Each point is reached from the start by the listed moves, each made once or not at all, plus a little noise. Say if it took an odd or an even number of moves. Then give how often each move was made.

Moves:
(1): 15	47
(2): -30	-10
Start: -12	5
Points:
-43	-2 -> odd (0, 1)
3	50 -> odd (1, 0)

Moves:
(1): -6	-14	21	-1	-5
(2): -26	27	9	-16	-13
(3): -25	-4	-3	-2	2
(4): -3	-10	-14	-2	-21
Start: -2	-8	0	-21	12
Points:
-29	7	-5	-37	-22 -> even (0, 1, 0, 1)
-30	-23	-15	-26	-6 -> even (0, 0, 1, 1)
-60	-7	15	-41	-26 -> even (1, 1, 1, 1)
-57	8	-7	-40	-20 -> odd (0, 1, 1, 1)

Moves:
(1): 20	-6	-4	2	0	12	-15	-6	1
(2): -1	20	-18	-12	-23	3	9	19	-3
(3): 23	9	-1	0	-4	-26	18	10	11
(4): -9	2	14	17	-13	16	15	-13	14
(5): 7	32	-3	12	15	-5	-9	0	26
(6): 12	8	24	-5	14	23	0	12	-8
(7): 2	-17	-2	15	15	19	11	24	7
(8): -5	-4	26	12	-3	-7	-29	15	8
(9): 6	4	5	-15	15	0	-12	-7	27
Start: -16	-4	10	8	-15	18	-5	22	-3
Points:
-1	29	35	9	-47	3	-5	50	56 -> odd (0, 1, 1, 1, 0, 0, 0, 1, 1)
-10	8	53	5	-2	57	-3	15	31 -> odd (0, 0, 0, 1, 0, 1, 0, 0, 1)
-3	-12	34	19	14	58	5	60	-5 -> even (0, 0, 0, 0, 0, 1, 1, 0, 0)
30	-2	31	10	-8	-2	-45	36	45 -> even (1, 0, 1, 0, 0, 0, 0, 1, 1)

Moves:
(1): 2	1	1	0	-6	6	7	3	2	-9	-2	-1	10	4	6	-1
(2): -5	-7	2	3	4	0	5	8	-7	2	-2	-11	4	3	3	-12
(3): -10	-3	9	-3	-18	-1	-7	3	-3	12	15	4	9	4	-3	-9
(4): 20	-7	-3	-4	4	-3	2	-14	-11	4	6	1	1	17	-14	-2
(5): -3	-5	-2	7	3	2	8	-3	13	-4	-2	-3	-1	-4	3	6
(6): -2	17	-4	-4	-3	5	-6	-4	-3	4	10	-15	4	5	-2	-9
(7): 6	5	0	-10	-5	0	-15	-5	-3	-2	-7	-1	-5	14	2	-8
(8): 3	-7	-14	-5	0	-1	13	8	9	0	-1	6	-1	-9	-2	7
(9): -3	28	11	0	12	-4	-8	-8	8	5	-4	-3	-3	19	3	-12
(10): 1	10	18	9	-7	-9	-8	3	7	0	8	-5	-4	2	-15	-20
(11): 0	5	8	-3	3	-4	-3	9	3	2	1	-4	2	6	-1	12
(12): -2	-5	-3	8	-7	7	8	2	-4	2	-6	9	-10	8	5	1
(13): 7	11	-19	11	0	-16	12	-13	10	15	-2	-11	4	-9	13	9
(14): 1	9	13	1	7	8	-4	1	9	16	-14	-4	-5	0	-4	1
Start: -16	-4	-4	-1	-4	-5	16	0	3	6	1	-2	-6	14	-13	-5
Points:
-7	4	13	10	-24	2	23	-2	24	40	17	-8	-12	37	-44	-29 -> even (0, 0, 1, 1, 1, 1, 0, 1, 0, 1, 0, 1, 0, 1)
-17	42	40	9	10	-11	-4	-3	27	26	-9	-15	-16	36	-27	-32 -> odd (0, 0, 0, 0, 0, 0, 0, 0, 1, 1, 0, 0, 0, 1)
-2	52	4	7	-2	-23	16	-12	44	29	-21	-23	-11	34	-10	-26 -> odd (1, 0, 0, 0, 0, 0, 1, 1, 1, 1, 0, 0, 1, 1)
-24	39	24	16	-22	-36	-2	-1	16	40	4	-25	-10	60	-3	-45 -> even (0, 1, 1, 0, 0, 0, 1, 0, 1, 1, 1, 1, 1, 0)

Moves:
(1): 16	-9	1	-1	-5	-2	-6	-9	4	9	-4	6	-11	14	0	0	8	-3	6	-7	-9	-9	-4
(2): -5	0	-1	8	-2	-2	13	1	-13	9	0	-7	1	-7	-4	-8	-6	-5	12	-5	-8	-7	-4
(3): 2	-9	-5	5	1	3	3	-16	5	8	1	5	-3	2	5	0	8	6	-3	-5	4	-2	-2
(4): 14	-2	0	-4	9	-6	0	-11	-1	2	3	-8	-7	4	3	-12	-4	1	-1	-3	5	-10	-1
(5): 6	-6	-2	4	8	0	-1	-9	0	6	-12	-5	5	-12	-2	-10	-5	8	-1	3	-2	0	12
(6): 7	-2	1	2	-2	-1	8	-2	-1	3	-2	9	-1	5	-3	-3	-3	7	3	2	-1	-8	2
(7): -8	-2	4	-12	-3	1	9	4	6	-5	-10	2	0	-10	6	-4	10	-1	-2	-2	4	1	9
(8): 2	-4	8	9	-7	-11	3	-6	8	-7	-6	-1	-2	3	8	11	-2	-11	9	13	-1	3	-3
(9): -1	14	0	-7	11	-5	-10	-2	-11	-4	-6	-7	-9	1	0	-2	0	4	8	-2	4	2	9
(10): 1	-4	2	2	8	1	6	-1	-3	-4	6	-7	-3	-4	-1	2	0	3	5	-2	-5	1	2
(11): 2	-5	0	-6	2	-6	12	-3	2	1	-11	0	-4	0	-1	2	3	7	7	-8	4	1	-12
(12): 1	-1	11	12	-7	-2	-2	-12	-2	2	9	0	7	4	0	-3	4	-9	-6	6	-9	-1	0
(13): -2	1	1	1	-4	6	0	3	1	8	5	5	-8	-4	-13	1	2	-10	0	-1	2	3	-3
(14): -6	7	-5	-5	8	1	7	10	4	1	10	-5	1	-5	6	-8	8	0	6	2	-4	22	-8
(15): 1	-10	-5	7	6	3	-5	7	13	-2	-5	-2	-1	10	1	-4	14	15	-3	3	8	-4	-9
(16): -2	4	3	-1	7	-4	-1	4	6	1	-2	-1	-6	6	1	1	2	1	-5	-1	3	-3	0
(17): 2	10	-1	7	1	1	-3	4	-2	-8	-9	4	4	-2	-2	5	-3	-4	3	-9	-6	-2	1
(18): 2	-1	7	10	-9	-10	-5	8	2	-5	-3	5	-2	6	2	4	-7	8	1	-6	7	-4	4
(19): -2	2	-5	-5	6	-5	-8	1	0	1	5	2	6	-7	1	4	5	-7	1	1	0	2	3
(20): -20	-9	5	-6	15	5	0	13	-10	-5	-11	3	12	-8	-1	3	-5	2	15	-7	-3	15	-7
Start: 14	-6	-2	1	2	3	4	6	-5	-13	-1	10	4	-2	1	2	1	-4	-5	-4	2	10	-12
Points:
4	-22	18	18	41	-18	-9	20	-1	-32	-41	-4	-2	-2	8	6	-3	26	24	-5	10	19	-6 -> even (0, 0, 0, 0, 1, 0, 0, 1, 1, 1, 0, 0, 0, 0, 1, 1, 0, 1, 0, 1)
-26	-12	-6	-13	54	5	17	31	-6	-5	-8	0	-7	-29	2	-12	40	4	29	-24	6	39	-22 -> odd (0, 1, 1, 0, 0, 0, 1, 0, 1, 1, 0, 0, 1, 1, 1, 1, 0, 0, 1, 1)
13	-18	24	15	18	-27	-17	-15	0	-20	-47	23	5	-6	20	11	14	-11	21	-20	-7	13	10 -> even (1, 0, 1, 0, 1, 0, 1, 1, 1, 0, 0, 1, 0, 0, 0, 1, 1, 1, 1, 1)
22	-60	23	25	27	-28	20	-19	13	6	-37	7	-9	-8	5	-8	28	0	31	-25	1	-6	-27 -> even (1, 1, 1, 1, 1, 0, 1, 1, 0, 1, 1, 1, 1, 0, 1, 1, 0, 1, 1, 1)
-6	-4	12	-3	25	-21	11	29	-30	-4	-27	17	-9	-11	-19	3	-7	2	37	-31	8	10	-21 -> odd (0, 1, 0, 0, 0, 1, 0, 0, 1, 0, 1, 0, 1, 0, 0, 1, 0, 1, 1, 1)
39	-31	-1	7	33	-16	26	-19	28	-10	-37	14	-16	-11	4	-7	28	11	9	-14	18	-7	-14 -> odd (0, 0, 1, 1, 1, 1, 1, 1, 0, 1, 1, 0, 1, 0, 1, 1, 1, 0, 1, 0)
22	-4	3	35	26	-8	15	-16	-6	-8	7	-14	-14	0	3	-15	22	-14	26	-5	-10	15	-29 -> odd (0, 1, 1, 1, 0, 0, 0, 1, 1, 1, 0, 1, 1, 1, 1, 0, 1, 0, 0, 0)
28	-60	5	11	21	-5	24	-12	14	-10	-33	21	-7	17	11	14	24	23	34	-16	-2	7	-46 -> even (1, 0, 1, 0, 0, 1, 0, 1, 0, 1, 1, 0, 0, 0, 1, 0, 0, 0, 0, 1)
-9	2	5	-12	56	-17	14	23	-14	-20	-26	-10	9	-18	11	-23	30	0	32	-29	1	25	-30 -> even (0, 1, 0, 1, 0, 0, 1, 0, 1, 0, 1, 1, 0, 1, 1, 1, 1, 0, 1, 1)
